Each row is a point. A path goes straight from each point to the next, and from the last back to the first. The post is the endless flat space through its rows: a point in 2 columns, a line in 3, a plane in 4, and so on, so that a path can go around it. Count how often the path circles the post. Going back the other way cancels.

Post:
[[ 16 -26  10]
 [-11  15  -1]]
Path (28 x 3):
[[ 34 -60  -1]
 [ -8 -49  13]
 [ -5  -8  15]
 [ -8  48  14]
 [ 32 -18  -6]
 [  0  10 -23]
 [  6 -57  -3]
 [-16 -21  27]
 [-56  15  16]
 [ -3 -41 -13]
 [ 27 -36 -29]
 [ 39 -19   2]
 [  0  34  21]
 [-26  -4  18]
 [-13 -48   9]
 [ -5   1 -36]
 [ 41 -44  10]
 [ 30 -12  19]
 [-22  -2  34]
 [-19 -12  15]
 [ 10   1  24]
 [ 59 -21  18]
 [ -1  10 -15]
 [-15 -11 -20]
 [-28 -10  20]
 [ -3   4  18]
 [ 19  11   8]
 [  5   8 -12]]
Times around: 1

Post:
[[ 28  -5 -15   8 -14  14  -8  -5]
 [ 11 -18  -8  -5   6 -20  36 -10]
 [  9 -30 -16  20  10 -26  21 -15]
 [-11 -24  18   3   4 -17  20   2]
 [ -8  18  17 -14   9   8 -16  32]
 [-10  13  11   2  -7 -12  11  14]
 [ 27 -11  -3  28  14   3  33 -24]]
Path:
[[ 21 -17  22  12  26 -15 -11   4]
 [  2 -24  -2   1  13 -41  -1  11]
 [  1 -30  35  12  15   2   0  -4]
 [ 27 -10   0  20  30  14 -10 -15]
 [ 17   0  13 -22 -13 -14   9  11]
 [ -3 -52 -18  16 -17 -42   7   4]
 [ -9 -26   7  21  -7 -17  37  -5]
 [ -3 -10   3  24 -15   0  23 -14]
 [  1 -35   3  21  48 -11  29 -32]
 [ 25 -18  -8 -12  25  -1  -7  -6]
 [  6 -23  12  13  -2 -43  21  -6]
 [  6 -11  -5   2 -19   3 -13  26]
 [  9   9 -22   0   1  20  24  21]
 [ 14  -5 -16  -8 -24  22  29 -17]
 [ -7 -28  19  12  15  -9   5 -10]
 [ 22   9 -13  12   5 -31  33 -20]
 [ 42 -10 -23  12   8 -31  37 -11]
 [ 29  11 -22 -11   9 -15  22   6]
 [ -2 -31   9  20   2  -9  23  15]
 [ -4 -17   5  24   5  -1  27  -5]
 [ -9  26   3 -19  17   6  45   1]
 [  2 -37   9  -3  11  -6 -10 -13]
 [ 17 -17 -13  -4  20 -11 -14   4]
 [ 16  -2   8   0  -9   4  -7  14]
 [-28 -16   1   9 -31 -33  38  21]
 [ 28   1 -17  -4 -12  26 -23  23]
 [ 34   5 -11   1   7   7 -18  26]
 [ 17   4 -21  17  -7  -3  60   1]
 [  3 -21 -28  34  13   0  27  -9]
 [  5 -20   0  39  18   0  -5 -21]
 [ 24 -39   9  -5  26   6  -3 -14]
 [ 19 -14 -18  -1 -19 -15 -14   3]]
Times around: 4

Post, 11 rows:
[[ 14 -24   9 -11  19 -22   6  -1  17   9 -12   3]
 [ 32  -5  27 -29   0  26   6  11  -2   8   2   7]
 [ -2  -6 -48  -3   1  34  15  -5 -10 -11   2  -4]
 [  6   1 -31  19  16  -5   2  37  -9  -2  -5  18]
 [  9  11   1 -13   7  -7  13  18  41   2  16 -10]
 [ 15 -10   2  28  16  -1 -12 -14 -27 -10 -30   0]
 [ -3 -44   8 -16 -25  36   6 -24 -17   1 -10   1]
 [  1  -5  -4  -3   8   9   3 -21  14  24   0   9]
 [ 22   9  -8   5 -24 -38 -10  12   7  -8 -22 -25]
 [  1   9  -2   8  12 -18   8  10 -22   8   7  21]
 [-14   1  15 -10  34  -1  11  14  -6  40   9  18]]
Path (32 x 12):
[[  5  15 -23  18  41  -2   0  41   1 -45   6  -4]
 [ 21 -16  -1   6  -7  19   0  -3 -21 -34   4   4]
 [-27 -19 -18 -32   7  36  33  14  12  17  27 -20]
 [ 51 -13 -20  13  39 -48  16  -6   7   8 -18  44]
 [  4   8  12   5   8 -31  14  -8  12   8  -5  20]
 [  4 -18   5 -11 -21 -10  -3   0   8  -3  -5  38]
 [ 24  -7  -4  -1  30  20  -6 -44   8 -18 -12  -4]
 [ -2   3 -19  21 -12  31 -17  -2 -41   5 -17  -8]
 [  7  -2 -17  39  -8 -36   3   0  -5   9   4   8]
 [ 35   1 -21   0 -41   8   3   1  -8  24 -24   0]
 [ 34 -10   1 -27 -45  -4   5  -4  12 -20 -32 -18]
 [ -2   6 -60  23  34  32  15  -7 -14 -17  -9   2]
 [  4  13  -8  47  15 -29  -6  15   4  -5 -20  -9]
 [ 13   3   6   1   9 -13  16  -2   6 -11  19   2]
 [  1 -18  -5   1   9  12   2 -13  19   1  16   5]
 [-10  22 -26  14  12  15  -4   3 -37  18   9  20]
 [ 44 -18  25 -31   3  31 -10  10  30  32   0  -5]
 [ 24 -23  15 -42  -5  12  35  21   8  -4  14 -38]
 [ 27   5  11   6  12 -23  -3  38   4  14 -21  11]
 [ 40   7 -17 -15  23 -29   1   8  13  13 -33  19]
 [-29   6 -20 -24   4  39   6   2   5  16  -5 -17]
 [  4  20 -26  24  18  23 -25 -17  -2  23 -10   9]
 [ 16 -15   5 -11  24  21   8  32 -19   3  13 -13]
 [ 10   4  -7 -15   5  12  23   3   1  12   9  -9]
 [  7  17   7   7   8  -1  10  15   2  -5  -6 -13]
 [ 11 -16  10 -36  -5   6   1  48  53  17 -29   3]
 [  7  -1 -14  10  -4 -16 -17  43   0  11 -15  19]
 [ 17  -9  -4  -2   5  -6 -15  15 -14   9  10   9]
 [ -5 -10  17  -4   0  24  -1  -9 -11   9  -3 -21]
 [ 31  17   3  13  -6 -38  -7  -9 -31  15 -26   0]
 [ 15  23 -13 -17  15   6  33  29  10 -19  -7 -18]
 [  2 -30   5 -57  -6  21  27   6   4  -5  -2 -16]]
Times around: 4

Post, 17 rows:
[[-33   3 -15  22 -20  34 -15   1  11  -9   7  18 -18  10  45  -6  23 -40]
 [ 15  -8   6   4  21  -5 -28  10   5   4  -3 -18   6  -5   9  -3  -7  -4]
 [-10   7  -3  12   0  20   4 -12 -21  -4  15  -7   6   5  21  17  10   6]
 [-11   7   1  -4  23 -13 -23   5  -7   0  -1 -22  15  -1  -9   2  25  27]
 [-39   8 -32   9   9  34  -2   4  -7  -7  21  13 -25   6  25  -7   1  -8]
 [ -2  -2  -6  11   3  16  11   1  -9   0 -35   9 -17  -6  20  -2   5   3]
 [-16 -10  14   4   0  -6  -9  17  -4   1  -3 -13  11 -13 -12 -13   2   2]
 [ -7  -8   8 -15  26  14 -14  21 -16   7  -9 -23  19  11   4  11  15   7]
 [  1   3  24  -6  -5  17 -14  -3 -20 -14 -17  14 -33   1   2   8   5 -17]
 [ -9  -7   7   2  12  18 -14  15  11   3  21  -2  18   9   0   2   6  31]
 [-15 -14  26 -12  17   5  -1  -1  11  -8   1 -19  -6  -3  11   3  13  11]
 [  2  -7   0 -25   0   1 -15  -1   7  -5  -3   0   2 -10 -15  -3  14 -16]
 [ -4  27  -7 -15 -10  10  11  15  -1   6 -12  16 -33   5  19  -4  -8  -7]
 [-12   4 -21   1 -10  27 -13  -8 -23  17  21  15 -28  21  38 -24  11   1]
 [-19  13 -18   3   2  31 -10  -4  -1  -9   8 -19   9   8  17 -17  -6  23]
 [  1  -3  21 -16  26 -13  -3  -1  -2  -7 -11  -3  16  19 -17  -3  -2  -9]
 [-15  -3 -12  -3 -21   8   2  -3  -5 -10 -16   7 -27  15  12  14  -8 -12]]
Path (31 x 18):
[[-13 -16 -31   3  -5   9 -24  21  26 -21 -35  -9  55 -16  -3   3   9  -1]
 [ -7 -23   4   3 -13  17 -30   1  10   0   3  38 -16   8  17  14  -7 -19]
 [ -4   9 -13   2  11   8 -26  16 -18  33  13  10  28   9  -2   3  18 -28]
 [ -6  32 -38  10  33  11   8  -8  -8  -9  -7 -39  11 -15  10   9 -15  32]
 [-31  16  -1 -20  49  22  15  -1   6 -42 -35 -39  -1  33  -1   0  -6  22]
 [  3   9 -19 -32  16  27 -13  -1 -26  -2  28   2 -34   2  44   1  13  11]
 [  2  19  -3   8 -33  -2 -33 -12 -23  -5   6   3  -9 -27   9 -11  -9   9]
 [-33  12   7   0  31 -18  -2  -6 -15   2  14  -4  -2  13   4  12  16  -4]
 [-10   0  -7 -19  28  24  11   1 -11  -3 -24 -10   3   9   6  26  10 -25]
 [ -3  -6  29  44  27   7 -13  -4   4 -10 -17  -8 -29  25  24 -10  16  16]
 [ -4  -1 -19  42  12  14 -28  13  -5  -8   8  24  -7   5  16 -40  14 -10]
 [ -2 -18  29  -9 -14  30  -2  -7  -9 -18  18   0 -10  -1   6   6  -8   0]
 [-33 -10   3  -3  -6 -15 -11 -19  38 -25  -1  -7 -21 -36  -3 -18   5  35]
 [ -9   0 -17  -8  -5  27 -35 -21 -16  -5   5  -2  -5  21   4  -9  -7 -18]
 [ -8  28  -7 -34   6  42   5   7 -24  12  12 -23   5  19   5  26  16   3]
 [ 11  14  -8  44  -3  23 -40  -3 -49 -11   0 -28  21   0   9 -12  -5   1]
 [ -1  19  -2 -15  10  23 -15  -5 -17 -18   9   1   0  20  13   0  21  -5]
 [-10 -22  22  26 -13   5 -31   5   4 -15   9  -8  -6 -24  34  24   2  -7]
 [-12   4   7 -15   6  10  18  16 -20   6 -20   0 -15  -2  21   9  -3  -6]
 [ -8   1  11  -2  -2  25   3  20  -1  13  24  23  18  -8  29 -13  60   3]
 [ 13   5  18 -11  10   3  13  14 -19  -3  -9 -21 -26  -7  26  16  24  20]
 [  6 -27  15 -12 -11  -2   7 -22   0   9   3   6 -12  17   6   0  15   7]
 [-12 -18  25 -36 -31  26   5 -31   1  -1 -11  -3  -4  27   4  18   0 -33]
 [-16  -9  33  -6   0  22  26  -3 -15 -19 -19  11  -7  11   6  47   3  -8]
 [ -8 -19   4 -10 -11  11   1 -11  -9  -7 -15 -12  11 -17  32   8   9 -17]
 [-10  -3 -23 -11  -3 -15 -12  -1  10  32  11   7   6  -3   7  -3   7   5]
 [-15  23 -18  -8   1  17 -19 -13  -8   3  15  14 -45  16  10  -2   1  15]
 [-31 -11  -3  27 -14  30  -3  20   5   6  10  -2  18  29  22   3  35 -11]
 [  4  -2 -23  25 -14  34 -45 -21 -24   6   7  -4 -35 -11  12 -22  -4  19]
 [-10   8 -31 -12  -8  10 -15  -7  17  10   6  31 -11  16   1 -31 -15 -24]
 [ -4 -12   9   7   6  28 -23 -17  26 -23 -23  -2  -3 -16  22 -17   8   0]]
Times around: 2

Post, 17 rows:
[[ -2  -5  -4  17  22  18  25 -11 -10  30  21 -31 -11  -5  -9  -8 -19   3]
 [-30   0  15  -8 -31   4   5 -10 -20  16 -14 -14  21  25 -13   3  18   6]
 [ 23 -15   3 -13  10  -9 -21  13  42  -7   3   8  -9   3  21  13 -10   7]
 [-25   7 -12  29 -13   4  49 -15  34  18 -12 -25   8   6 -14  -5 -27 -20]
 [-19  11 -37  -8 -23  -3  12   2   8  13 -14  23  19  15  -3 -39   8  -1]
 [ 40  -9  -6 -21 -36 -10 -19 -10  12   2 -16   7   0   5   1  11  -9  21]
 [  8 -24  23 -33  26   2   3  -3   3  -3  19   4   3  10 -17 -11   9 -26]
 [-15   5 -14  -5  17   3  10  31  16  -7  -7  24  30  21 -12  -2   1   4]
 [-13 -23   6   4  22 -26  17  12 -15  24   9  -5  12  -3 -11 -20   4 -22]
 [ -2  11 -24  -3 -12  15  19  16  13 -13  14  -2  30   3  24  11 -35   5]
 [ 21  -4   1  20  -3   7   0  -3  22  -1   9 -19  38   5   0  10  16   4]
 [ 40   8 -17 -11 -14 -26  -1  -7   9 -26  -8   3   2  23  22  -1  17   6]
 [ 10  -6  29  -6  11   6 -21   8  -8  16  15 -13   7  20  -9  -2 -26 -27]
 [ 19  -4 -10   0  -4  12 -26  24  -8 -31  -4  -8  -8 -24 -14 -11  31  -3]
 [ -6  16  12   2  28   4 -24   6 -21 -20  15  20  25 -12  22  18   0  -1]
 [-33   7  -7  18   6 -24   4 -14 -19  -4  10  -7  10  20 -14 -14 -14   0]
 [  7 -19   6 -26  19  -4  -6  -1  24 -19 -45 -12   3 -11   4 -17  21  12]]
Path:
[[ 18 -17  24 -42 -15  56  -7 -23  47 -17  -8 -33  37  21  44  28 -29 -11]
 [-21 -18 -22 -22  -2 -15  14  12   9 -24  20   0   1  21  -7  -2  -5   0]
 [ 36 -20 -19   4  32 -12  -5   1 -26 -23 -47 -24  17 -28  13 -16  20  41]
 [ -1 -28   1 -16   5  13  11  18  27   0 -13  -3  19  -2 -53 -42 -13 -21]
 [ 19 -18  16  10 -10 -14 -22  17  11  -7 -16  -8   6 -13   4   2  46  18]
 [ 24   6  27  -1  -5  37  11 -22  16 -13   7  -5  44  10  20  12  17 -29]
 [ 10 -19 -12  12 -15 -17  -7   8  -3   9 -21 -10 -17 -15  -2  19  -6  12]
 [  1  -5  -5 -20   8 -24  -5  -3  22  -3 -13  -7  10  20  -6  -2  31   0]
 [-12  -6 -12  -2  -2 -46  10 -15 -15  23  -4  -7  11 -14 -19 -38   4  15]
 [ 22   9   3 -15 -54  21 -15  -2 -13 -28 -12   9 -17 -15 -13  16 -40  -4]
 [-27   2  32   6  13  25 -15 -21   9   4  18  15   4  55 -28  13   0  -3]
 [  7 -14   1  14   4 -18  11  36  15  -1  17   0  -3 -13  12  23 -24  24]
 [ 28 -16  15  25  20  -6   0   2  12   3 -14 -35  47  17  22   8  24  38]
 [  7 -33 -26 -18  12   5   7  24  16 -10  12  16  14   7  31  -3 -11  10]
 [ 18  -6  25 -29 -19  24 -38 -15   1  -3   9  16 -25  -4 -16  20  -6 -60]
 [-27   9  -6  -2  -9  17  -4 -21  18  21 -16  12  15   1 -32   6 -15   5]
 [-33  20   9   0 -19   6 -13  29  21 -14  25  15 -21 -14  10   8  22 -16]
 [-14 -29  18  12 -14 -29  13   3   2  13 -40  -7 -23 -19 -27   8  -4  21]
 [ 25 -56  29  -8   0  14 -42  20  -3  -5 -20 -46   0 -19 -10  -7   3   2]
 [-18 -19 -26 -13 -30 -17  27 -13 -14  24 -12   2 -14  15  -6  10 -51  17]
 [-14 -31  -3  -5  -6   8  11  31  27 -12 -17  -6  29 -40  28  22 -20  16]
 [-19  -7  15  -7 -13  10 -12 -25  13  18 -10 -19  28  46 -18   3 -18 -16]
 [-35  31 -10 -18  -1 -13  19  -2  -1  11  -2  19  27  34 -13  25   4  27]
 [ 22   2   3  -6 -20  -2 -16 -27   7   3  11  10   6   8 -25   7  14  30]
 [  8 -10  -8  30 -36  24  37   4  58   6 -18  -9  30 -28 -11   8   0   3]]
Times around: 3

Post, 17 rows:
[[  7 -23  -5  -2   0   4  -2   0 -17   5  -8 -14 -11 -11  23   9   1  15]
 [-11 -21  -5  -5   3   1  -2   9  -9   6   6   5 -15   0  15   3  -5 -12]
 [ 19  16 -11  -1  -2  -1  -8  -7  10   2  33  -4  13   0   8   2  -4 -13]
 [  6   6  -1  -2   3   7  22  -6   2  10 -19  -9   6  -2 -11   1  20 -20]
 [ -2  20  -5  -6  -6   1   7  -2   5  -8  20   3  -1  12  -7  23  -3   0]
 [-12 -28   6   9 -11  -1 -11   8 -26  10 -27   2   8 -11  14   3   6  -6]
 [  9 -14   7   4  -5  -2   0  28  -9   7 -32 -10  -6  -4  -2  -6  20  -3]
 [ -4   8   8  11  10   3  -2   6  14 -17  11  -4  13   8   1  10   9  -6]
 [ -3  11  18   6  11  15  28  13  -2   7 -21   5   4 -12  -5  -8   1   2]
 [ 10 -21   2  -1   9 -19   3  13 -18  19  -7   0  -1 -11   9   2  13   1]
 [  7 -10 -15 -12  -9   7   6   2  14  -5  32  -3  18   7   8  20  -2   5]
 [ 12 -16  20   8  -8  -6   4  11  -9  21 -15 -19   9 -15  -8   5   3 -20]
 [ 11  -7  -7  -7   4  -5   0   5  15   1   6  16  -1  -8   5  18  -3   1]
 [ -1  28   3  -8  22  16  -4   7  11  -4  18  -4   2   3 -30  10  -1  -2]
 [  0 -10   9 -20   0  -1  -2  -5  -8 -24   5   7   3   0   4   9  -6  12]
 [  5  12   7  15   2  10  12  -5   1   8   7  10   6  11 -22   5  -1  -3]
 [ -7   5  -8  -5 -13  -4   8  -6   3 -11  20   6  -2 -10  -5   2   9  15]]
Path:
[[ -3  -7   5  13   3  -6 -16   9   0 -15  20  12  10  -2  16  25   8  15]
 [ -5 -23   7   7 -26   1  -5   3  -8  27 -29   7   9  -1  -5  20   9 -39]
 [ -8  10 -10 -12  -8  16  24  -3  15 -11  16  10  24  26 -18  -6  -4   8]
 [-17 -34 -17  20 -26   2  -5 -33 -13  30  30  19  17  12   4  25 -12  -8]
 [ -1  -6  10  12   2  26  -8   0 -11  33 -11 -19  15   2  11  15   0 -17]
 [-19   1 -11  -7  19   6  21  -3   4  18   7 -16  -5 -12   6  16   8  -9]
 [  4 -21   1  -9  11  -9  37 -11 -15  13  10  19 -14  -4   7   8 -14  11]
 [ 23 -18 -10 -23   8   6  14  24   5  22  18   8  -6   7  12  21 -17 -16]
 [ 20  15 -15  -7  -3  -1  18   4   3  18  19  -2  -5 -13  14  -3  10   9]
 [ 10   4  20   1   2  16   0  -2  -1  -3 -15  -3  29   6 -13  -4   4  -4]
 [  5  14  11  17  24  -9 -19  16  -7  -7   9  -4 -13   6   2 -14  -1   2]
 [  5 -10   4   5  22 -10 -14  13  -4  -8  -4   5  11  25   9  11   4 -19]
 [-20 -12 -14  -1   1  12  30  -5  14   6  -3   5  -8  -2   8   6   3 -10]
 [ 20   6  13   3  21  -1  -5  11  10  18  -9   5 -16 -14  -9 -16  18  -4]
 [-11 -18   5  -2  -3  18  18  -8  -8 -21  -1  10   1 -13  33  16  -4  14]
 [-16 -18  -9  12  28   5   0  16 -15   3   6   0   9   7   8  19  -2   3]
 [ 10  19  -1  -4   5  13 -10   1  24 -32  13 -13  14  17   2  -3  -9  -2]
 [ 13 -11   2   2  -4   4   7  10  -2   0  15 -44  12  -6  51  -1   3   1]
 [ -9  -2   6 -13  24  -6  22  60  16  10   6   0 -15   4 -12  10 -15   9]
 [ 10 -23  15   6   0   7 -15   1   7 -37   0  -1  13   2  -7   7   0  -8]
 [ 13  -2  -5  17 -13  -5  10 -17  -1  -2   5  42  -5  21  12  13   5 -10]
 [ 11  15   7 -20   9   4   5  11  20  11  30 -16  15   2   2   6 -11 -15]
 [ 22   4  -5  -7  28 -28 -36  35   5   0 -12 -27 -24  -8  -2   0  12  -5]
 [  2  -9  18 -17  14 -13  18   6  -6 -11  -5   0 -10  -3  -4  26 -17   2]]
Times around: 2

Post:
[[ -7  -4 -23  12  26  18 -14   8  40  29  -3   8   8  -5   8  23  22 -21]
 [ -9  -6 -15 -11  -5  13 -13   8  34  -4  27   0 -23  -1  27  32  16  -4]
 [  8  15   0 -21  -6  -5  -4 -15   8 -33 -12   7  -7   8 -10  -4 -13 -20]
 [ -7  -4   0  42   6  -5  20  -7   3  -4  -7 -19   1 -18  -9 -16  10   4]
 [ -5  -1   8 -15   1   9 -20 -15  12  -4  25  13 -30   6  -8  28  -9 -12]
 [ -9  21 -17  -7   8   2  -2   5  18  -6  12   4 -27   3   1  42  12   3]
 [ -5   7  12  20  17 -10   6 -12 -13 -19 -27 -11  17   4  -2 -12  10   8]
 [  0  -7  -2 -15 -19   3 -14  -8   8 -17   5  -6  -8  12  -8  39  11 -22]
 [ 19  -4   0  35  17 -21  11  -7   4  -1   1   0  -2   9   7  -3  11  17]
 [ -6  -9  12   6   0 -23  22  -6  -8 -12 -25   8   8  -2 -14 -27   8   5]
 [-10 -15 -18  19  33 -24  -4  10  29  -2  -2 -21  20 -19  -1   9  15  10]
 [ -7   0   2  40  22  11  -1  20  45  14  -1  -2  25  -7   7  20  21  14]
 [ 17   6  -5 -15 -22  -2 -13 -20  -8 -16 -17   5   4   6 -18  -7 -10  11]
 [ 13  -1  14 -25  -6   8  -1  -3   1   8  19  -2 -20 -15   6  25   9  -2]
 [  9   5 -12 -27   3  17 -17   1  -6 -17  19  16   5   5 -19   8   1  -4]
 [  7  22  -6   2 -22 -12 -15 -21 -16 -32  -2  16   4  -9 -17  -8  13  -2]
 [  2  -2  -3 -14   1  13  10 -30  17 -12  20   8  -2  -2   4  39   5   3]]
Path (27 x 18):
[[-17 -26  19   9   7 -24  -7  -7 -32  36   8  -1 -40 -17 -25 -18  13  -5]
 [-28  -3   4  10  11 -18  -3   2  17  -3  12 -15  16 -17  -7  20   1  14]
 [  4  22  -3  38 -30  11 -13  25   5 -10  14  14  18 -29  -2  -6  21  28]
 [ -6 -56   0 -11   6 -41  31 -22  49   2   8  -7 -17   5  17  20 -26  24]
 [ -5   3  11   4  -6 -41  23 -40   6 -32   4  13 -39  26   1   1 -24  -1]
 [ -2   6  -8  17   0   4  13 -25   5 -18   1   2 -18 -13  20  17  -5   0]
 [-20   0   5  -6  23  27  -2   9  18 -19  20  12 -12   8   8  31   6   1]
 [  6   8 -16  21  48   7   5 -46  42 -23  25  -8   3  -1   8  19  -3 -15]
 [  8  14  -2  45  15 -37   4 -42 -20 -11  26  36 -17  17  -6 -29  18  -8]
 [-17  -2  -4  -5 -28 -31   5 -37  -1 -24  -8 -17 -14 -16 -22   3 -23 -11]
 [ -8   0  -7 -59  -6   7  17 -42  32 -46 -10  -5   8   2  -1  46 -37  15]
 [ 24  -5   3  10  10  -1 -10 -16 -32 -19  -4 -23   0   2  -6  13  19  -1]
 [  4   1  18 -22  -8  -2  -8   6  16 -18 -31 -13  14  32 -25  25  20  -8]
 [ -8   2  17   1  -6  17 -14 -25  59 -11   4  13  34  34   1  43  -3  11]
 [  3   0   3  -4   8  17  -9  -1  21 -27   6 -27  26  -7   9   8  -8  -7]
 [ 10  11 -31   6  24 -17  -8 -22  16  -9  -4   6 -16  -3  11  30  -3  -7]
 [ 11 -12 -23  28   9  18 -10 -11   6  -2   6  -7   8  -9  -3  21  24   1]
 [ -7   1  -9  -4  42  -1  28   1  35 -32 -34  12  35  26 -12  10 -19  20]
 [-16 -32 -30  -5   0 -20   7 -14  30 -12 -23   5  20  -3  29  -9  -2 -21]
 [ 18  -8 -26  22   7   7 -31  14   1  16  13  32  14  12  17  12  37 -14]
 [ 13  26 -12   7 -11 -13  -9  14  32 -22  27  15 -14  -4  38  50  34  39]
 [ -1 -16 -30  19   9  -7  -5  28  60  12  18  -1 -29 -16  21  11  29 -14]
 [-14   4   6   4 -20 -12   9 -25  35 -18   6  -4  -8  -3   2   0  22  -6]
 [-10   0   7 -27   1 -15  -2   7  -4 -37 -19 -23  22   0 -10 -20 -13  -5]
 [  6 -10 -28   0 -20   1 -25   9 -14  -5  10   6   9 -24  -1   1  22  -2]
 [  2 -14  25   7  -8 -28   0   6   0  -8   1 -18 -46 -17   9  10  17 -20]
 [ 51 -28   0   6 -11   4  -4   2  18  36   7   5  20 -11  -4  14  25  12]]
Times around: 4
